Every row gives one point. Each table stands for the endless flat space through its points: a line for two points, a plane for three, and so on. The two share one point or none. Which?

First (2 x 3)
[[  4  16 -16]
 [ 36  40 -44]]
Second (2 x 3)
[[  5  52 -51]
 [ 25  20 -23]]
They share: [ 20  28 -30]

First (3 x 6)
[[ 11  16  25   6  37   0]
 [ 24 -23  51   9  27   9]
 [ 15  18   5  -6  21 -22]]
Second (3 x 6)
[[ 45   8  45   4  19  -4]
 [ 12  17  33   4  13 -22]
 [ 36  26  57   1   1 -22]]
They share: no point

First (2 x 9)
[[ 13 -32 -14  16 -12  31   6 -16 -34]
 [ 45  -4  -6  24   8  11   2   0  -6]]
Second (2 x 9)
[[ 25 -25 -15  26   0  35   8 -14 -18]
 [ 17 -25  -9  10 -14  17   2 -10 -36]]
They share: [ 21 -25 -12  18  -7  26   5 -12 -27]

First (2 x 11)
[[-35  16 -24  -8 -20   3 -16  10 -11  -9  28]
 [-51  22 -20  10 -12  -9 -24  10  -5 -21  18]]
Second (3 x 11)
[[-26  23  -8 -34 -31   6  -4  16 -21 -11  35]
 [-22  18 -16 -14 -22  15 -14  10 -11 -12  32]
 [-42   3 -32 -26 -19 -22 -12  16 -29  17  31]]
They share: no point

First (3 x 14)
[[  6 -13  39  29   4  -3  17  48  35 -16   5 -17  38  24]
 [ 19  14  -3  25 -22 -40  66  -5  19  20 -23  42  20  28]
 [-13 -40  54  30   6  22 -11  77  48 -43  12 -52  47  23]]
Second (3 x 14)
[[-16 -41  37  44 -39  -7  59  24  42   9  14 -13  44  12]
 [ 31   5  13  26   4 -11   9  29  22 -27 -33   2  26  53]
 [  9 -31  29  46 -26 -11  45  19  38   5  -3  -4  46  27]]
They share: no point

First (2 x 20)
[[-24  -2 -38 -14   0  16  32   5   7   0 -13  -5 -23  32  28 -33  38  28
   15  47]
 [  4 -18 -22  -2  28  -4   0  13   3 -20 -33  27 -35   8  -8 -25  14   8
   39  11]]
Second (3 x 20)
[[  7  -6 -50  13  25   4  12  -1   4 -17 -12  15 -23   8  25 -34  53  31
   40  25]
 [  9 -20 -64  19  39  18  10 -15 -10 -31 -12  19 -37  12  19 -40  69  33
   40  19]
 [ -7  12 -14 -17 -13 -10  24  23  28   9 -20   7  -3  10  23 -18   3   9
   22  43]]
They share: no point

First (3 x 24)
[[-28  -8  -5  32   5 -25   7 -61 -30  11 -11  30  40 -19 -23 -14   7   9
   18   6 -13  51  -8 -19]
 [-22 -16  27  52 -23  -5 -13 -43 -46  15   5   0   6 -31  19 -28  45  33
    6  28 -29  17  -8  -3]
 [-20 -16  35  54 -26  -2 -20 -35 -46  19  11  -6   1 -32  27 -29  50  36
    3  35 -31   9  -6   2]]
Second (2 x 24)
[[-24 -16  19  24   9 -37 -31 -31  -8  48   6  -2  54 -14   5 -33  30  18
   -4  24 -23  33  14   5]
 [-21 -13  20  30   7 -29 -26 -30 -12  41   8   5  45 -17  -2 -25  22  17
    2  29 -21  27  11   0]]
They share: no point

First (4 x 24)
[[-27 -47 -30  37   7   5 -29   9  51 -25   6 -23  -2 -41 -23  39 -41  31
   12  33 -18  15  15 -33]
 [ -2 -10  -1 -23  -1  35  20   4 -12 -47   3 -11  22   0   9   8  -3   2
   35  22  28  -7 -22   8]
 [-35 -15 -13  28  22   4 -16  17  28 -35  -1  -6  15 -14 -10  47 -32  31
  -11  43 -19   7  12 -13]
 [-11 -49 -23  32   2  24 -20  -1  52 -13  -3 -20 -13 -38 -18  19 -36  19
   41  21  -3   7   2 -37]]
Second (3 x 24)
[[-45  -6 -45  33  49  30 -15  41  37  14 -24 -21 -46 -13   2  12 -24  24
   26  53  15  13  42  12]
 [-23  -4   7  27  21  34   7   5  23 -26 -10   9  -2 -19 -10  22 -40  20
   32  33  -3 -11  -6 -14]
 [-25 -26 -13  13  33  30 -27  25  33  -2 -20 -25 -14   7  26   8  -8   8
    6  21  11  13  10 -16]]
They share: no point
